Each point is reached from the start by the listed moves, each made once or not at all, plus a little noise. Is the number of moves made odd or even? Then give how often each move was made.
(in the rows, 128 means zero)

Moves:
(1): [210 121 110]
(2): [155 203 133]
Start: [119 142 145]
Points:
[198 139 126] => odd (1, 0)
[148 215 151] => odd (0, 1)

Moves:
(1): [183 123 115 124 120 126 125 114]
(2): [134 198 112 137 123 110 130 153]
(3): [146 138 204 143 107 135 130 134]
(4): [130 114 114 212 106 132 126 135]
(5): [136 127 141 159 213 122 136 123]
(6): [129 140 128 126 132 181 139 124]
(7): [126 135 124 130 123 116 203 105]
(8): [141 115 128 116 130 134 146 181]
Start: [156 109 103 110 164 164 109 135]
Points:
[163 107 113 146 249 159 116 129] => odd (0, 0, 0, 0, 1, 0, 0, 0)
[213 112  90 107 162 216 122 116] => even (1, 0, 0, 0, 0, 1, 0, 0)
[215 165  59 198 131 196 118 145] => even (1, 1, 0, 1, 0, 1, 0, 0)
[190 179 163 124 139 157 131 216] => odd (0, 1, 1, 0, 0, 0, 0, 1)
[223 184  90 148 242 192 126 135] => even (1, 1, 0, 0, 1, 1, 0, 0)

Moves:
(1): [182 120 135 134 128 120 119 128 117 122 128 135 126 140 124 140 113 142
 134]
(2): [140 216 129 140 118 136 122 130 122 126 123 126 124 132 119 126 122 122
 112]
(3): [120 128 200 112 133 132 130 115 133 137 129 121 129 130 129 124 110 128
 123]
(4): [118 130 134 192 127 125 135 123 142 131 125 134 133 126 131 115 117 141
 133]
(5): [124 143 128 134 211 130 137 122 112 145 129 133 121 136 116 139 133 124
 135]
(6): [140 113 120 136 132 204 113 133 139 130 125 136 116 139 130 121 129 131
 134]
(7): [138 137 127 127 124 134 186 129 130 133 121 131 120 129 131 126 126 124
 125]
(8): [130 125 142 122 132 128 129 205 132 142 120 120 132 127 118 130 126 128
 129]
(9): [136 132 129 117 139 114 119 112 211 121 124 135 120 121 125 138 133 129
 123]
(10): [135 129 121 126 117 126 120 120 127 182 130 129 133 127 135 136 129 129
 133]
(11): [124 134 127 128 122 129 139 141 134 134 203 132 123 134 131 129 130 133
 130]
(12): [122 124 131 123 127 133 127 127 126 129 123 197 142 133 119 126 124 117
 111]
(13): [131 131 124 119 131 139 132 125 130 122 131 125 175 132 125 128 134 141
 127]
(14): [126 128 125 130 122 124 125 128 135 131 124 116 125 192 120 121 127 121
 126]
(15): [135 141 125 128 138 122 127 144 125 118 124 137 135 132 213 121 133 132
 120]
(16): [117 134 134 142 124 141 128 127 130 126 126 123 125 131 134 194 129 112
 136]
(17): [136 123 139 136 124 126 129 126 118 131 126 135 124 128 122 127 195 137
 109]
(18): [114 128 124 120 126 126 130 127 124 132 125 135 114 129 126 144 123 175
 122]
Start: [162 114 102 137 120 149 139 152  96 160 143 109 146 124 119 109 152 158
 117]
Points:
[168 217 192 190 120 245 190 225 208 181 171 194 163 220 174 157 189 208
  59] => odd (0, 1, 1, 1, 0, 1, 1, 1, 1, 0, 1, 1, 1, 1, 1, 1, 1, 1)
[172 224 175 145  99 169 187 146  82 220 123 122 127 136 204 183 196 193
  73] => even (0, 1, 1, 0, 0, 0, 1, 0, 0, 1, 0, 0, 0, 0, 1, 1, 1, 1)
[161 141  94 135 174 158 206 152  92 249 202 180 140 208 105 118 151 138
 108] => even (0, 0, 0, 0, 1, 0, 1, 0, 0, 1, 1, 1, 0, 1, 0, 0, 0, 0)

Moves:
(1): [179 130 125 123 118 123 114 127 106 123 119 114 122 137 132 140 134 132
 130 138 121  93 140 137 116 126]
(2): [134 160 129 140 119 136 138 121 122 128 121 123 126 131 132 122 127 125
 125 131 133 130 122 131 123 128]
(3): [135 128 162 123 129 122 129 132 130 119 117 138 133 128 124 125 134 140
 132 122 124 125 121 124 119 135]
(4): [132 111 121 170 129 128 121 130 113 135 122 128 125 145 124 127 152 121
 123 120 122 138 124 133 129 141]
(5): [127 133 127 133 173 120 134 132 130 124 128 128 132 135 133 124 120 140
 131 142 123 129 117 129 130 127]
(6): [136 127 132 124 130 163 121 120 125 130 133 131 135 127 140 137 130 125
 123 119 118 140 135 132 123 125]
(7): [134 120 119 135 118 127 167 140 127 117 128 139 128 135 134 134 131 135
 133 133 124 135 137 130 118 123]
(8): [121 136 123 122 131 129 116 191 123 125 129 129 128 140 144 130 132 139
 126 130 127 125 137 131 140 118]
(9): [127 123 130 135 125 127 124 131 163 129 132 119 126 136 131 133 130 125
 130 132 126 126 135 136 120 130]
(10): [134 123 138 115 126 129 144 128 118 181 131 147 127 143 141 114 132 121
 152 134 122 130 124 133 121 127]
(11): [127 128 138 133 122 117 130 129 128 127 162 137 130 121 132 131 128 130
 130 124 116 128 118 132 126 133]
(12): [123 137 123 125 137 110 112 122 149 114 122 185 123 133 137 134 122 129
 141 119 125 137 126 141 130 133]
(13): [127 130 119 130 124 126 127 129 131 127 130 124 162 137 116 128 125 124
 127 142 124 139 122 143 127 137]
(14): [122 126 132 120 127 130 131 116 124 118 138 124 126 167 108 120 127 118
 137 128 124 129 133 126 130 129]
(15): [118 122 131 122 124 102 125 120 125 116 123 108 152 150 181 137 132 116
 126 127 120 129 129 130 145 120]
(16): [120 130 133 124 133 120 122 140 123 143 122 121 124 134 121 183 121 124
 120 129 133 131 122 136 119 120]
(17): [130 137 124 109 127 129 132 119 130 121 134 132 130 124 136 131 174 119
 126 129 125 128 133 129 121 122]
(18): [124 138 113 125 114 119 116 120 128 140 126 123 122 137 140 128 126 180
 138 139 114 137 123 121 143 119]
(19): [126 130 133 133 134 127 127 138 124 119 128 123 134 113 127 134 129 127
 173 130 121 134 127 128 129 117]
(20): [111 119 137 129 115 135 123 128 109 116 133 139 113 135 134 129 123 126
 137 177 127 135 113 118 124 135]
(21): [133 123 133 129 134 126 124 128 134 130 137 134 130 124 131 134 128 136
 134 132 164 133 126 124 128 129]
(22): [140 130 132 121 130 116 121 135 133 124 130 125 122 126 128 129 115 116
 123 130 124 158 138 120 125 137]
(23): [120 138 134 137 135 122 127 126 127 133 133 132 133 119 131 131 128 131
 132 136 127 121 160 123 128 135]
(24): [126 125 143 128 124 127 137 123 114 122 128 121 115 124 135 120 132 133
 129 127 134 134 139 168 132 118]
Start: [109 143 116 118 128 128 121 134 134 122 142 117 111 125 146 136 145 110
 133 128 115 107 119 107 139 119]
Points:
[ 92 142 174 111 177  49  97 185 114  96 185 200 165 223 224 144 197  92
 230 194  82 181  83 128 147 140] => odd (0, 0, 1, 1, 1, 0, 0, 1, 0, 1, 1, 1, 1, 1, 1, 0, 1, 0, 1, 1, 1, 1, 0, 0)
[ 87 138 150 141 131  89  94 188  96 142 201 206 111 203 167 128 154 101
 185 187 117 174 140 169 141 156] => even (0, 0, 0, 1, 0, 0, 0, 1, 0, 1, 1, 1, 1, 1, 0, 0, 0, 0, 0, 1, 1, 1, 1, 1)
[112 178 157  85 180  97 103 126 150 172 180 211 157 150 195 190 178 175
 181 157  98 155 109 140 117 120] => even (0, 0, 1, 0, 1, 1, 0, 0, 0, 1, 1, 1, 1, 0, 0, 1, 1, 1, 0, 0, 1, 0, 1, 0)
[153 170 159 107 105 104 111 118 123 151 155 141 108 179 249 207 149  87
 164 130  79 103 125 201 117 101] => even (1, 1, 0, 0, 0, 1, 0, 0, 1, 1, 1, 1, 0, 0, 1, 1, 0, 0, 0, 0, 0, 0, 0, 1)
[121 153 162 151 154 142 118 152  89 176 127 139 128 188 160 174 148  98
 145 195  87 185  77 127 104 147] => even (0, 1, 1, 1, 1, 1, 0, 0, 0, 1, 0, 0, 1, 0, 0, 1, 0, 0, 0, 1, 0, 1, 0, 0)
[104 145 121 108 163  74  85 111 137 161 190 173 155 233 220 199 187 116
 172 150  78 204  95 143 142 128] => even (0, 0, 0, 1, 1, 1, 0, 0, 0, 1, 1, 1, 1, 1, 1, 1, 1, 1, 0, 0, 1, 1, 0, 0)

Moves:
(1): [134 124 134 127 118 123 137 122 134 130 129 133 131 135 133 117 128 144
 135 125 123 126 116 119 127 124]
(2): [120 121 145 137 130 131 130 132 140 123 143 111 125 123 146 137 138 126
 107 118 107 121 133 126 125 122]
(3): [128 137 141 112 126 139 142 142 110 121 103 117 121 115 147 118 117 117
 126 131 139 137 126 123 122 108]
(4): [126 112 115 137 115 113 124 128 121 130 124 143 115 114 128 103 132 114
 127 127 104 143 126 114 116 129]
(5): [131 137 122 126 150 116 136 119 139 150 127 129 104 108 132 128 126 139
 119 147 150 147 136 124 148 147]
(6): [127 126 132 126 131 124 131 117 119 136 152 103 118 105 122 136 124 120
 123 103 113 143 114 136 140 110]
(7): [114 132 127 122 116 125 129 135 132 133 117 123 112 124 123 127 150 130
 129 135 132 126 140 131 138 142]
(8): [126 135 125 131 120 129 133 127 139 136 124 135 121 132 119 123 115 123
 118 131 118 123 129 128 136 116]
(9): [116 115 117 112 131 122 115 115 121 130 130 128 127 138 138 123 131 123
 106 122 117 126 142 151 123 137]
(10): [119 142 125 125 122 124 122 136 111 133 123 143 131 118 135 114 131 118
 123 133 142 118 145 134 129 131]
(11): [133 124 134 125 125 122 152 144 107 108 145 100 128 114 113 131 128 137
 112 130 129 126 136 149 108 132]
(12): [118 129 135 132 137 129 110 115 132 133 111 136 123 111 117 122 142 134
 133 130 129 120 144 142 113 136]
(13): [132  86 130 119 141 143 122 139 132 134 147 128 146 141 105 117 129 142
 129 123 128 138 126 134 115 131]
(14): [139 131 127 133 138 111 140 129 130 141 137 138 117 145 150 125 121 123
 152 140 145 124 133 146 127 125]
(15): [139 125 119 118 118 131 133 140 122 119 145 144 134 109 145 130 106 126
 140 143 132 132 103 151 125 135]
(16): [129 140 148 132 109 127 111 129 151 145 117 112 134 139 132 147 119 133
 134 123 110 137 141 120 129 134]
(17): [111 116 132 129 135 117 111 132 115 136 134 134  83 119 130 124 124 137
 118 125 111 131 145 123 148 144]
(18): [114 107 132 139 130 153 126 117 120 140 136 127 142 138 134 145 124 146
 136 148 138 119 150 139 124 135]
(19): [131 125 134 136 127 120 115 123 130 131 129  99 123 121 131 135 141 136
 117 140 128 117 127 127 135 122]
(20): [129 123 143 121 130 122 128 120 127 122 138 144 138 140 111 113 127 126
 136 136 122 144 110 125 136 127]
(21): [141 116 137 135 131 122 127 109 134 116 145 126 101 129 109 132 135 125
 111 113 146 156 108 131 141 118]
(22): [122 136 110 115 126 107 129 117 139 103 135 132 113 127 125 106 118 125
 142 129 142 144 140 126 139 123]
(23): [127 113 117 143 127 137 124 119 126 126 118 123 137 136 121 123 128 143
 129 120 114 140 138 159 152 130]
(24): [121 142 118 138 136 132 125 122 129 134 134 135 123 138 123 116 132 135
 124 133 131 139 125 133 132 133]
Start: [148 143 134 117 140 104 111 142 117 154 118 129 137 118 119 147 117  93
  94 134 130 142 139 144 158 128]
Points:
[130 143 142 133 114  38 127  95 134 195 148 118  37  62  99 113 117 115
  95 152 158 203 204 190 183 141] => even (1, 0, 0, 1, 1, 1, 1, 1, 0, 1, 1, 1, 0, 1, 0, 1, 0, 1, 0, 0, 1, 1, 0, 0)
[127  90 121 105 195  67 110 127  65 195 197 125  81 110  92  87 111 126
  54 136 124 210 181 249 209 169] => odd (0, 0, 0, 0, 1, 1, 0, 0, 1, 1, 1, 0, 1, 1, 0, 0, 1, 0, 0, 1, 0, 0, 1, 1)
[136 117 149 124 175  97 115 104 104 181 157  87  85  91  91 114  97 137
  98 143 190 238 210 247 186 128] => even (0, 0, 1, 0, 1, 1, 0, 0, 0, 1, 1, 1, 1, 1, 0, 1, 0, 1, 0, 0, 1, 1, 1, 1)
